Rows are points. A path goes straight from each point to the next, and from the last back to the first. The post is the endless flat space through its rows: a point in 2 columns, a line in 3, a plane in 4, and so on, so that a path can go around it. How many times does the path go around the post? Going back the other way cancels.
In the rows, zero is written as 128.

Post:
[[132 136]]
Path, 19 rows:
[[136 188]
 [ 69 162]
 [ 72 100]
 [142  95]
 [160 131]
 [195 163]
 [127 208]
 [118 170]
 [ 82 129]
 [ 99  75]
 [151 115]
 [157 140]
 [177 154]
 [136 184]
 [ 82 146]
 [110 118]
 [145  84]
 [154 120]
 [155 154]]
Times around: 3

Post:
[[156 149  73 125]
 [121 127 140 113]
 [ 61 107 156  86]]
Path (27 x 4):
[[101 146  63 116]
 [ 87 135 117 118]
 [ 74  93 108 117]
 [161 122 163 126]
 [121 138  60  88]
 [187 165 118 140]
 [ 95 158  99 136]
 [104 115 126 125]
 [166 110 111  96]
 [106 139  84  81]
 [ 75 145 191  88]
 [127 138  85  88]
 [143 107 143 104]
 [ 78  81 175 113]
 [110 121 129  86]
 [121 162 134  74]
 [ 59 161  13 110]
 [ 70 113 129 147]
 [ 98 160  95 111]
 [140 150 140  80]
 [143 126 124  85]
 [148 110 168 143]
 [155 145  75 161]
 [124 177  49 118]
 [128 137 178 162]
 [ 49 106  55  94]
 [ 45 107 123 140]]
Times around: 1

Post, 7 rows:
[[ 71  31 105  53  75  33  77  82]
 [127 153  88 208 126 137  80 147]
 [115 116 132 127 158 130 118 117]
 [109 148 128 148 116 132 160 162]
 [105 145 117 141 111 161 133 108]
 [134 150 171 147 107 143 134 121]
 [ 87 165 154 141 121 147 116 138]]
Path (26 x 8):
[[100  80 184 109 128  93 109  85]
 [ 26 183 106 152  67 134  88  72]
 [167 145 211 195 150 108  86 128]
 [ 99 140 146 188  94 162 136 140]
 [137  67 169  98  77  78 165 212]
 [136 110 125 140  83  71  66 156]
 [145 183 125 185 123 148  93 183]
 [113 100 147 117 110 112 111 128]
 [107 116 173 164  50 141 150 132]
 [ 77  93 107 137 108 149 199 114]
 [ 74 123 112 175 103 160 115 159]
 [170  83 116 131 108 116 172 136]
 [ 56 167 131  92 109 132  96 136]
 [ 75  90  76  88 161  93 108  90]
 [ 51 132 106 134  65 118 107  65]
 [ 96 117 164 165  78 135 123 133]
 [109  97  83 125 126 142 112 118]
 [150 151 119 136 104 149  98 131]
 [ 92  77 113  45 126  70 150 166]
 [102 157 168 154 117 174 131 166]
 [ 98 121 185 157 121 123 129 130]
 [121 162  87 220 156 180  88 124]
 [156  93 126 166 175 160 102 114]
 [126 108 214  50 117 147  70  78]
 [128 162 119 131 142 132 145 128]
 [ 83 119  98 116 114 103 126 119]]
Times around: 2

Post, 10 rows:
[[ 75 163 144  82  90 135 178 119 126 161 150]
 [169  96 128 102 116 136  53 159 110 149 117]
 [121 129 173 178 119 126 156 168 142  31 128]
 [149  68 146 133 117 159  65 109 125 196 117]
 [ 90 158 122 107 149 100 131 109 138 149 122]
 [127 131 131 130 102 153 158 108 142  56 115]
 [136 153 119 171 129 169 167 149 136  79 132]
 [149  52 132 141 129 179  93 155 109  38 156]
 [137  82 112  81  95  75 170 135 132 188 126]
 [160 126 135 109 103 125 104  97 101 172 176]]
Path:
[[141 126 123 109 149  71 139 159 149 102 155]
 [152 153 147 121  99 136 123  94 126 181 106]
 [107 119 150  64 180 125  31 142 114 150 158]
 [172 128  96 143 124 148 119 117 168 135  69]
 [130  65 133 138  93 136 143 160 128 151 145]
 [116 123 106  88  59 130 167 143 103 192 119]
 [109  99 120 131 102 106 155 147 158 180 113]
 [112 132 130  95 114  92 195 145 178 176 142]
 [143 159 168 128 163 111 113 118 124 157 139]
 [127 159 106 128 106 141 169  70 139 136  97]
 [104  71 174 190 110  98  68 117 144 102  91]
 [148 129  96 110 139 127  95 168 163 131 149]
 [ 94 186 147 101 147 210  58 150 127 112 126]
 [156 108 149 155 134 148 143 135 117 117 129]
 [145 139 133 133  34 168 194 100  87  75 153]
 [138 140 111  76  84 112 116 155 133 178 106]
 [ 90 110 124 135 157 162 145 118 172 159 112]
 [140 128 204 113  73 151 194  66 122 184 205]
 [112  60 189 164  68 100 249  98 125  94  91]
 [ 58 162 154 126 114 179  71 136  77 191 158]
 [132 129  83  92  93 136 100 151 154 123 105]]
Times around: 3

Post, 13 rows:
[[145 150 114  92 117  92 145 100  84 173 191 176 141 115]
 [186 129  95 138  90 110  77 102 133 171 132 163  90 126]
 [110  75 111 106 112 165 115 112 111 138 106 139 127 109]
 [154 103 131 150 164  96  74 147 165  91 128 116 137 105]
 [118 109 154 194 145 123 172 168 117 149 143 118 160 175]
 [116  94 129 154 165 136 110 126  79 105 135  89 154 133]
 [106 136 165 116 137 113 154 168  89 154 192 102  83 135]
 [ 70 115 160 161 144 136 133 115 133 120 202 109 170 168]
 [102 107  83 108 192 192 134  82  53 160 127 178 106 113]
 [ 88  76 118 149  91  63 136  99  98 196 162  68 117  92]
 [100 140 164 144 137 141  94 133 124 142 115 133 161 174]
 [ 48 130  66  82  81 119 104 141 144 148 106  92 153 140]
 [103 112 108 164  96  75 159 124 125  59 112 103 133  99]]
Path:
[[124 123 104 134 126 131 112 164 121 106 122  87 126 122]
 [ 96 121 159 190  55 139 120 108 189  53 165 130 125 115]
 [ 67  80 100 147 145 189 155 127  97 221  91 101 158 138]
 [104 135 140  69 189 142 112  88  80 151 172 142 127  92]
 [ 93 137 116  82  93 147 195 126  18 150 149  93 145  95]
 [180 113 172 176 178 105 113 132  65  76 162 164 123  74]
 [ 39 144 154  93  28 112 127 116  75 186 176 111 100 126]
 [193  98 117 205 154  90 130 136  72  96  61 104 186 105]
 [ 98 123 111  71  71 146 164  85 165 136 179 122 131 131]
 [106 159 107 121 127  72  90 112  92 199 155  57 200 116]
 [126 131 188 129 168 153  65 105  94 159 157 157 151 132]
 [ 76 103 137 136 184 104  69 163  63 166  80 110 114 114]
 [ 31  93  86 141 126 123  99  97  69 170 134 126  89 154]
 [ 63 157 196  99  74 152  91 173 137  66 158 120  86 163]
 [ 94 181 162 177 143 127  68 136 145 155 140 119 137 133]
 [167 122  95  84  94 131 129 161 141  89 111 104 223 121]
 [146 118  50 108  85  67 179 146 183 167 170 139 106 138]
 [ 90 127 142 133 184  81 102 129  79 121 144 117 103 156]
 [124 126  88 102 143  95  96  83 157 187 196 142  93 159]
 [128 143 157 110 138 159 153 154 172 121 131 117 191 149]]
Times around: 0

Post:
[[110 205 126 168 129  73 164 135 133 181 125  94 137 116  87  70 148 142]
 [106 127 161  97 129 139 151 127  81  87 129 165 153 116 134 188 132 114]
 [ 91  87 132  85 158 145 117  93 134  82 116 173 156 126 105 129 131  89]
 [146 126 153 129 135 166 144 150  96 194 104 138  83 103 126 100 156  84]
 [125 101 130  76 180 150 122 142  93  74 175 147 147 120 158 162 119  31]
 [155 135 179 103 181 138 107 101 101  80 138 177 156 163 153 166 139  92]
 [ 89 212  94 223  86 130 139 131 164 218 104  63 115 124 112 104 168 155]
 [151  79 142  77 151 126 133 144 138 102 157 192 172 162 172 161 127  96]
 [143 134 162 115 132 138 115 119 172 141 133 100 131  47  79 133 119 137]
 [157 172  96 111 108 129 140  97  92 169 120  96 112 131  98 134 193 135]
 [ 84 139 149 118 160 128 105 136 158 169 107 114  87  80 134 114 128 186]
 [ 87 166 131 124 101 143 115 113 141 164 178 142 173 102 118 115 165 137]
 [121 184  76 138  82 136 133 125 151 121 110 146 123 120 112  92 110 178]
 [116 123 184  98 140 161 155 115 148 173 135 108 123 123 106 116  93 121]
 [105  84 166 136 160 155  91 148 127 152 125  73 103 105  79 119 121 159]
 [126 104 195  87 148 138  96 113 132 136 138 147  57 107  99 164  86  91]
 [122 127 112  78 145 141 119 127 116 121 113 188 197 119 144 157  96  95]]
Path (29 x 18):
[[107 134 154 153 108 147 100 124 120  93 117 136 167 149 142 106 123 115]
 [101 146 143  55 142 142 124 130 108 113 114 240  99 103 140  84 185 107]
 [186 125  38  97 110 175 135 166 158 128 117 148 110  71 133 122 124  88]
 [185 135  95  98 118 144 154 107 154 136 226 128 125  73  84 119 151  74]
 [ 42 136 140 141 197 109 169 129 164 117 139 145 145 128  96 121 138  52]
 [129 156 149 199  62 143  93 155 188 229 180  93 103  95 147 207 211 108]
 [103 193  96 121 121  83 155 168 121 145  69 172 172 117 173 116  78 128]
 [131 136 207 111 167  93 148  89 128 151  97 139 151 112 104 130 127 129]
 [138 106  95  76  59 154 119 106 160  82 161 221 142 138 107 159  83 149]
 [163 139 119 114 170 141 178 155  65 149  88 105  54 152 116 133 142 115]
 [ 97 197  82  91  82 203 120 129 107 132 141 155 161 130 164  92 151 134]
 [ 67 106 167  81 170 157 110 140  74 133 154 168  94 156 156  91 161  96]
 [149 128 166 142 158  99 121 175  84 181 118 132 133 101 104 163 194 114]
 [152 168  84 144 112 154 140 152 132 115 209 127 150 108 112  96 121  43]
 [121 120 182 122 133 142  98  94  76 122  82 131 104 101  94 222 140 152]
 [107 117 179 117  88 120 139 113 165  72 141 182 181 149 110  63  53 184]
 [ 97  75  97 126 149 141 131 132 110  97 152  87 175 118 114 115 171 120]
 [111  75 161 185 166 184 123 134 183 176 173  74  80  89  83 101 116  68]
 [153  80 119 154 177 179  63 184 118 155 100 133  91 100 168 174 192 112]
 [165 136  99 158 168 186 145 170 114 127 114  99 151 194 157 170 151  80]
 [152  96 113 124 177 163 119 121  60  98  92 135  90 131  85 169 141 156]
 [158 101  96 107 108 106 233 120  89  97 168 125 166 182 100 126 149  54]
 [113  85 119 141  84 158  69 163 121  95 197 102 190  84 134 157 185 141]
 [122 116 159  61 167 123  97 122 140  59  77 167  72 110 108  56  55  81]
 [165 148 119  70 125 132 156 142 137 158 111 199 118  73 116  84 110  21]
 [ 97 138 159 152 126  92 139 135 184  78  91 136 101 138  99  57  61 152]
 [146  82 161 118 130 116 185 148  93 168 143  74 195 152 134 156 160 132]
 [ 86 132 202 119 203 122 107  91 168 148 127 180 165 115 145 110 137 163]
 [147  59 203  67 240 162 106 128  88 233 117 112 178  87 125  79 175  92]]
Times around: 0

Post:
[[132 141 156  79 120 166 162 127  77 128 178  78 120 152 150 136 160 141]
 [ 90 135 124 100 136 177 144 138 176 152 113 144 139 136 118 136 172 120]
 [187 120 103 136  45 216 196 105 173 117  96 102  87 124 202  82  79 151]
 [123 184 185  91 149 110 151 189 101  37 140 118  77 118  97 221 175 147]
 [139 102 115 141 120 143 131 144 152 117 128 101  84 119  95 103 138 148]
 [ 88 130 136 167 103 143  49 111  71  89 148 151 156 112 140  76 112  50]
 [179  96 151 101 143 158 127 155  87 123 141  69 129 181 170 114 164 163]
 [125 130 114 116 110 127 124 162 140 118 164 144 123 147 129 179 139 118]
 [117  83 172 123 145 137 163 147 135 144 120 156 106 125 142 110 177 120]
 [138 141 142  97 112 163 107 136 211 118 134 118  86 130 136 120 104  70]
 [ 90 107 151  69 100 142 112 157 165 127 120 143 108 107 142 164 189 144]
 [130 139 119 132 115 151 141 111 167 174 109 144  99 163 183 104 181  92]
 [114 134 148 127 175 149 134 135 152 146 141 153  83 103 173 119 160 151]
 [164 126  83 103 103  92  96 132 184 143  96 182 109 173  91 105 123 138]
 [132 118 104  92 144 143 153 127 164 158 114 111 151 121 165 119 192 110]
 [ 81 136 105 134  80 123 133  77 147 131 132 126 191 172 148 114 120  80]
 [157 121 160 162 179 142 132 132 104 151  49  94  88 102 128 119 123 100]]
Path (26 x 18):
[[149  75 156 187 139  99 156  98  51 168  14 115 102  78 135  64 116  44]
 [136 138 142  96 146 146  75  98 134 168  48  96 162 136 177  79  97  85]
 [133 133 141 147 143 192 116 159 104 136  75  96  99 173 160  66 147 118]
 [111  95 167 187 118 130 132 206 137 103  87 147  90  66 184 137 164  76]
 [117 167  67 132 104 118  88 118 125 138 108 115 178 108  77 102 206 159]
 [201 163 209 153 220 189 149 139 130  89 114 120  54 141 108 107 107 112]
 [131  95 146  83 119 148  98 128 132 138 133 152  92 132 198 107 183 127]
 [124  90  85  90  48 137  89 117 212 101  77 148  92 138 159  81 112 145]
 [119  45 178  85 123 134  94 102 156 177  94 100 111 148 130 139 137 128]
 [160 174  88  25  71 201  74 114 184 147 174 139 151 123 122 112 150 121]
 [177  99 169 136 118  93 162 140 163 166 135  85  48 140 151  91 113 151]
 [163 129 146  75 204 175 112 216 122 106  96  90 106 133  55 130 110 192]
 [161 130  94 136 146 156  91 138 133 162  37 162  91 136  87 115  86 154]
 [196 127  11 148 127 174 118 140 193 128  77 144 139 131  68  56 156 132]
 [100 132 209 108 112 126 133 132  50  95 124 100 166 126 131 177 121 128]
 [ 78 165 165  66 130 153 152 140 169 149 123 150 169 175 140 139 126 116]
 [ 79 124 108  94 129 105 137 139 112 137 108 143 102 118  99 115 193 104]
 [131 120  83 121  74 174  94 165 133  82 158 114  67 101 162 168 150 163]
 [131 107 153 137 115 183  55 147  97 126 154 113  41  84 107 100 147  98]
 [126 131 201  47 119 115 128 127 128 140 126 152 150 103 121 114 154 156]
 [192  45 124 105  63 119 146 160 154 113 104  68 116 101 100 101  74 128]
 [218 131 161 113 201 128 161 144 115 177 121  79 106 113 177  89 144 133]
 [149 130 129  69  49 137 133 105 105 142 126 113 173 118 135 144 171  83]
 [102 107 125 146 114 177 157 179 124  66  89 219 125  97 173 217 175  99]
 [ 94 166 107  53 124 160 215 119 198 131 122 198 131 160 183 157 120  95]
 [113  58 155  85 147 163 115 172  43 112 159  86 132 107 186 145 158 131]]
Times around: 1
